Rows are points. The points of each table are mixes of a few directions, plus a little noise. How many directions does each table use, and how many do they share? Where both have some left over, give the other angles between the two spaces (their principal angles), to ten degrees, smallest first.
In the rows, 128 means zero.

First (7 x 3):
[[123 139 122]
 [113 124 155]
 [ 95 195  98]
 [147  89 147]
 [ 90 193 107]
 [156  96 125]
 [172  60 144]]
Second (7 x 3):
[[103 112  56]
 [105 114  64]
 [136 133 152]
 [147 140 180]
 [120 123 106]
 [125 126 120]
 [159 147 217]]
Directions: first 2, second 1, shared 0; angles 50

First:
[[177 150 111  77]
 [179 149 141 149]
 [ 76  81 129 132]
 [139 158 107  83]
 [108  93 161 203]
 [ 88 137 118 124]]
Second, 6 rows:
[[123 123 148 120]
 [112 114 194 103]
 [146 144  57 155]
 [149 147  41 162]
 [127 127 130 127]
 [111 112 199 101]]
Directions: first 3, second 1, shared 0; angles 70

First:
[[119 161  99 104 120 127]
 [143  69 180 172 143 130]
 [ 99 237  31  47 101 124]
 [129 123 133 132 129 128]
 [140  84 167 161 139 130]
 [143  70 179 171 142 130]
 [120 159 100 105 120 127]
 [130 121 134 133 130 128]]
Second (9 x 6):
[[ 65 129 143 154 234 112]
 [120 136 131 123 125 149]
 [ 60 163 149 121 170 206]
 [141 131 126 119  99 142]
 [141 134 126 117  93 148]
 [159 132 121 110  66 148]
 [171  84 111 156 151  15]
 [159 109 118 135 115  83]
 [138 134 127 117  98 148]]
Directions: first 1, second 2, shared 0; angles 70

First:
[[148  82 118 133  75 155 118 150  81]
 [ 65 143 164 154 149  75 123 142 132]
 [112 143  91  49 109  67 126  71 164]
 [ 98 201 141 117 211  85 144  91 204]
 [177 108 115 139 115 187 131 141 108]
 [137 113 131 143 117 147 126 144 110]
 [158 106 134 162 120 179 128 158  99]]
Second, 10 rows:
[[127 106 188 135 117 157 180 124 205]
 [138  75 122 134 140 157 146 105 176]
 [123 171 101 120 126  96  91 144  60]
 [130 109 142 132 128 143 146 121 160]
 [129 158  66 119 138  93  71 135  41]
 [116 199 129 120 114  88  99 158  57]
 [116 206 117 118 115  80  87 160  38]
 [133  90 142 134 132 154 154 114 179]
 [130 101 160 134 125 152 162 120 184]
 [140  65 114 134 144 160 144 101 178]]
Directions: first 3, second 2, shared 0; angles 60, 70

First, 8 rows:
[[140 144 132 170  67 128 124 111 130 122 162]
 [139 154 146 171  74 132 107 134 146 119 146]
 [143 145 129 177  55 127 128 101 126 122 172]
 [123 126 131 113 152 129 123 142 133 129 111]
 [132 152 152 152 105 134 100 154 154 120 122]
 [104  72  91  34 249 120 172 119  90 147  86]
 [108  98 117  59 225 127 140 149 119 139  78]
 [134 133 126 148  98 127 130 114 125 126 148]]
Second (9 x 11):
[[123 134 115 160 118  83  94 146 158 117 120]
 [109 131  97 111 132 216 147  93 146 142 185]
 [148 107 134 130 118  66 152 112  78 125 111]
 [127  97 115 108 175  49 132 140 104 126  79]
 [136 164 179 141 107 166  97 169 157 122 113]
 [130 143 165 137 148  82  79 195 157 115  63]
 [140 119 136 104 118 166 174  92  83 139 149]
 [110 104  64 113 137 159 166  66 118 142 189]
 [129 152 145 146 100 166 113 137 152 126 144]]
Directions: first 2, second 4, shared 2

First:
[[ 57 129 164 200 188  75  61 153  99 142 154  83]
 [145  95 140  99 128 117 154 144 107 110 150 150]
 [ 88  94  73  61 175 224 183 145 129 106 135 127]
 [189 112 120  81  51 193 187 143 148  96 138 123]
 [151 179 147 162  77  63 122 106 122 125  89 129]
 [104 133 120 143 172 118  92 110 136 158 122 139]
 [107 144 120 151 184  91  74  89 139 177 109 161]
 [149 127 127 133 121 144 106 115 154 151 133 134]
 [161 140 142 121  55 126 173 146 117  86 122 107]]
Second (10 x 12):
[[132 120 129 186 132 127 190 107 101 178 152 146]
 [165 135 100  98 119 123 111 146 154 100  84 109]
 [161 137  81  77 115 115 163 109  80 149  74  84]
 [ 99 142 176 136 191 111  96 143 121  52 118 114]
 [103 106 103  17 103 166  98  80 169 130 162  90]
 [105 120 108 171 141 147 196 133 117 152 142 160]
 [127 150 150 174 119 107  86 194 113 111 101 171]
 [118 111 188 110  99 124  67  67 136 172 207 114]
 [170 121 133 166 133 115 166  92 127 159 140 113]
 [101 139 111 143 131 144 106 208 161  77  99 179]]
Directions: first 5, second 6, shared 1; angles 30, 50, 80, 90

First (11 x 14):
[[112 101 113 142 138  99 149 138 187 114 140 148 175 155]
 [156 131 171 131  99  97  83 109  83 126  39 102 138 190]
 [128 110 135 140 123  94 124 127 152 117  99 131 166 173]
 [146 159 146 112 116 161 104 117  59 144 114 105  74  97]
 [148 164 147 108 116 169 102 116  50 146 116 103  64  88]
 [103 108  96 136 150 124 165 144 191 120 181 154 156 115]
 [127 137 122 122 132 147 132 129 118 134 147 127 109 102]
 [ 86  85  76 148 163 105 190 156 249 109 205 175 193 128]
 [131 143 128 119 128 151 126 126 104 136 140 122  99 100]
 [138 125 144 132 117 110 112 121 118 125  91 120 140 160]
 [134 145 131 118 126 152 122 125  97 137 135 120  96 100]]
Second, 11 rows:
[[161  97 132 146 127 117 115  94 142  87  96 100  81  96]
 [134 117 175 116  93 128  92 147 133 120 163 104 121 133]
 [146 115 101 147 150 121 142  93 134 107  85 125 102 104]
 [105 144 173 100  92 138 102 178 121 155 193 128 162 162]
 [108 159  19 152 210 128 212  90 114 155  53 189 153 121]
 [133 118 172 117  95 129  95 147 132 121 162 106 123 134]
 [102 150 145 108 114 137 124 165 118 159 171 142 165 158]
 [155 107  87 157 161 117 149  76 137  95  62 123  88  91]
 [105 155  85 128 159 134 166 130 116 157 115 164 160 141]
 [114 136 174 105  92 135 100 169 125 145 184 121 150 153]
 [145 111 145 132 116 124 110 119 136 108 125 108 105 116]]
Directions: first 2, second 2, shared 0; angles 70, 90

First, 11 rows:
[[124 142  92 148 110 136 141 102 122 137 126 134 134 135 135 113 145 104]
 [130 122 141 121 134 125 123 137 130 125 128 126 126 125 125 134 122 136]
 [133 112 167 107 147 119 114 156 133 118 129 121 121 120 120 144 110 154]
 [135 108 179  99 154 116 110 165 136 115 130 120 120 118 117 149 104 162]
 [125 138 104 141 116 133 136 111 124 134 126 132 132 133 133 118 139 113]
 [131 118 153 114 141 122 118 146 132 121 129 124 124 123 123 138 116 145]
 [125 133 113 136 121 131 133 117 126 132 128 131 130 131 131 122 134 119]
 [112 177   7 195  67 155 172  40 108 159 123 148 147 153 153  79 185  47]
 [134 110 173 103 151 118 112 160 135 116 130 120 120 119 119 146 107 158]
 [134 111 171 104 149 119 113 159 135 117 130 122 121 119 119 146 108 157]
 [126 136 110 139 118 132 135 115 125 133 127 131 131 132 132 120 137 115]]
Second (9 x 18):
[[142 175  80 123  84 130 133  92 133 140 130 152 125 153 155 104 166 106]
 [111 138  72 174 109 145 154  87 114 142 124 130 142 133 131 107 147  86]
 [108 102 126 160 147 137 140 127 115 129 124 113 139 114 111 132 114 117]
 [156 158 142  80 108 113 107 137 146 124 134 147 111 145 148 128 141 150]
 [116 103 143 140 149 131 131 139 122 124 125 115 133 115 113 137 111 131]
 [137 130 147 108 131 121 117 141 135 123 130 130 121 129 130 135 124 144]
 [122 103 156 128 152 126 124 149 126 121 128 116 129 115 114 142 108 142]
 [150 115 202  68 153 106  94 182 147 109 134 125 109 122 123 156 102 184]
 [109 128  84 172 119 144 151  97 113 139 123 125 142 127 126 113 140  92]]
Directions: first 1, second 2, shared 1

First:
[[200  95 114  61 158  94 174 191  74 163  62 139  84  28 159 146 145 209
  121  98]
 [ 70 174 181 126 130 170 161 127 111  64 207 151 138 170 111 134 125  80
  144 133]
 [176 117 152 100 145 118 158 142 121 114  94 149 121  99 129 121 141 131
  116 135]
 [206  97 175 175 175 121  76 139 176 150  54 144  83 107 159 109 145 145
  109 129]
 [122 126  86 114  96 120 142 110 121 136 128 103 153 128 114 128 126 131
  127 134]
 [113 135  56 100  72 133 170 112  91 144 140  69 152 109 118 140 133 160
  134 118]
 [ 40 150 137 191 134 145  53 111 163 133 193 136 130 201 128 133 100  90
  146 124]
 [147 128  91 131  91 143 148 112 118 142 115  74 132 108 131 129 144 158
  125 121]
 [ 77 129 159 155 152 107  69 108 178 107 158 187 157 202 103 111  95  49
  128 160]]
Second:
[[212 102 127 103 111 151 222 114 112 113 121  68 119 150 199 122 175 109
  112 135]
 [ 92 163  98 168  80 133  65  89 157 129 100 120 170  87  25 111 111 159
  129 143]
 [154  85  85 123 113 116 157 101 139 154 145  77 135 204 204 127 139  84
  119 137]
 [106 114 173 100 200 108 129 191 104 132 162 192  83 143 183 152 113 115
  140 105]
 [ 91 122  71 160  93 110  72  87 163 158 129 104 165 161 101 119 106 116
  128 142]
 [ 95 105 129 118 169 100 105 154 127 151 161 161 110 172 173 143 106 102
  137 117]
 [ 80 135 150 126 169 109  85 163 123 135 146 185 111 123 119 141 100 132
  141 114]
 [198 146 162 111 109 169 203 126 104  86  97 101 119  74 119 119 170 153
  117 131]
 [127 180 157 142 107 156 115 126 123  94  90 144 140  36  28 117 132 182
  130 130]]
Directions: first 5, second 3, shared 2; angles 90

First (11 x 32):
[[ 84 124 112 139 138 153 152 144 143 138  74 142 111 126 108 153 149 137
  182 125 111 159 136 119 101 103 151  91  98 114 112 128]
 [136 118 110 114 131 132 168  90 136 136 143 110 133 107 129 110 123 130
  152 101 132 128 118 105 157 125 104 112 124 144 123 147]
 [127 126 129 114 123 116 135 103 118 124 142 119 137 123 131 117 110 121
  111 112 138 130 142 113 140 142 115 134 141 129 142 133]
 [153 136 183 162 113  82  46 168  92 104 134 136 142 169 145 135  96 121
    7 158 151  90 144 160 125 173 143 179 157 107 155 101]
 [125 151 135 120 134 134 141 101 141 145 140 136 134 105 121 114 132 119
  138 117 115 121 142 117 142 137 109 114 126 121 120 135]
 [ 98 146 143 147 141 137 149 129 149 143  92 153 117 107 107 133 136 124
  155 119 115 126 145 118 125 127 133  88  98 104 103 135]
 [ 94  98  93  66 106 122 132 139  99  73 142 126 102 145 135 138 109 112
  163 142 159 194 134 129  65  94 159 170 160 140 163 124]
 [128 125 152 142 124 107 119 162 127  97 120 149 105 129 126 130 112 118
  123 147 153 114 116 149 110 123 148 136 119 119 115 131]
 [162 115 143 138 122 103 125 143 125 101 149 127 118 127 138 114 109 125
  110 139 159  97  95 146 140 128 127 144 128 141 118 138]
 [138 120  97 139 137 159 124 109 129 176 116  93 160 145 133 140 158 158
  121 111  90 137 129 111 155 133 112 114 129 143 140 116]
 [162 149 111 128 139 163 116 119 150 171 153 117 147 125 133 122 174 144
  146 138  85 113 108 140 148 123 106 125 130 146 117 119]]
Second (10 x 32):
[[119 119 129 131 127 120 137 122 122 124 117 123 129 129 127 130 116 129
  120 116 137 132 135 117 133 133 128 123 125 125 132 132]
 [134 135 128 126 129 133 122 132 132 131 136 131 127 127 129 127 137 128
  133 136 122 125 123 136 125 125 128 132 130 130 125 125]
 [150 152 126 120 132 148 105 144 144 138 156 140 125 126 131 124 159 126
  148 158 105 118 110 156 116 116 127 142 135 135 116 118]
 [132 133 128 126 129 132 124 131 131 130 134 130 127 128 129 127 134 128
  132 134 124 126 125 133 126 126 128 131 129 129 126 126]
 [113 113 129 133 126 115 143 118 118 121 109 120 130 129 126 131 107 129
  115 108 143 134 140 109 136 136 129 119 124 123 136 134]
 [129 130 128 127 128 129 126 129 129 129 130 129 128 128 128 128 130 128
  129 130 127 127 127 130 127 127 128 129 129 128 127 127]
 [136 136 127 125 129 135 120 133 133 131 138 132 127 127 129 127 139 128
  135 138 120 125 122 138 124 124 128 133 130 131 124 125]
 [ 49  44 134 157 115  58 210  72  71  93  27  87 139 136 116 144  16 134
   57  21 208 163 190  27 171 172 132  77 104 101 169 163]
 [156 158 126 117 133 153  99 148 148 141 164 143 124 125 132 122 168 126
  153 166  99 115 106 164 113 112 126 146 137 138 113 116]
 [161 162 126 116 134 156  95 151 151 142 169 145 124 125 133 122 174 126
  157 172  96 114 102 169 111 110 126 149 138 139 111 114]]
Directions: first 6, second 1, shared 1

First (10 x 32):
[[128 137 128 153 159 188 142 122  28  73 159  83 183  60  72 120 117 141
  207 123  81 202 157 133 180 122 169  79 137 123 153 228]
 [133 102 130 115 154 104 152 151 206 146  88 130  99 141 143 156 119 116
  146 134  87 143 117 114  79 122  88 169 164 137  92  98]
 [127 166 119  57 119 154  77 128 159 174 108 121 160 157 153 145 124 103
  135 158 160  77 123 135 127 182 112 141 145 126 129 108]
 [143 132 125  28  96 213  39 132 164  90 179 141 212 154 134 175 104 160
  133 180 148  75 121 167  59 148  82  91  60 112 159 171]
 [142 100 151 182 134  57 184 111  83 105 121 122  71 148 130  72 161  61
  123 115 123 147 163  93 142  73 169 163 108 148 117 103]
 [144 102 144 139 128 124 139 117  70  65 163 120 138 137 114  89 133 105
  144 135 118 139 162 122 126  85 152 118  73 139 149 170]
 [113 160 112 141 149 178 134 134 124 158 106 104 151  62  97 181 121 156
  172 114  97 183 114 136 160 168 133 106 206 104 114 143]
 [124 122 130 162  92  99 136 121 179 156 120 163  78 131 140 165 151 143
   61 105 157 119 102 128  99 119 119 140 129 106 105  51]
 [119 149 127 183  90 124 128 104  82 133 151 143 111 104 115 122 154 146
   76  98 172 128 123 136 166 124 168 102 113 107 139 102]
 [104 110 116 118 157  43 147 159 184 178  82 157  78 189 182  55  93 144
   82 121 138  67  95 118 141 136  88 170 149 178 123 106]]
Second (9 x 32):
[[108 117  89  27 139 162 113 127 134 123 145  57 224 133 148 131  82 107
  162 163 114 124 125 129 123 104 119  80 131  95  99 181]
 [133 167 126 118 101 138  81 109  80 154 110 133 103 111 165 127 118 134
  175 131 127 119 136 149 130 172 151 103 157  95 135 119]
 [114 147 151 186  91 108 120 128 122 158  98 158  83 145 100 106 124 135
  117 125 163 101 114 149 134 141 156 150 144 144 159  67]
 [152 137 137 135 148 142 153 121 171 123 166 147 158 140  98 170 226  88
   18 113 189 117 141  85 166 142 108 181  77 161 122 106]
 [ 92  86 165 217  84  41 144 159 141 141  56 167  19 182 105  42  33 165
  174 137 104 100  91 173  64  74 151 154 159 162 166  57]
 [184 159 136  98 123 119  89  97 112 138 135 168  74 129 209 156 200  97
  114 117 140 112 166 105 115 187 113 152 104 112 114 109]
 [120 134 100  71 145 171 124 123 126 121 154  82 207 109 126 151 127 116
  130 139 129 139 131 120 151 127 123  96 126 107 110 173]
 [ 98 131 129 197 132 149 152 143  98 123 121 120 135  81  62 122  94 184
  155 110 107 171 107 152 160 120 154 100 166 132 153 150]
 [151  73 118 102 188 122 177 145 168  71 165 118 151 122 139 147 146 127
  108 119  80 170 141  90 106  84  77 137  89 143  93 190]]
Directions: first 6, second 5, shared 2; angles 40, 70, 80
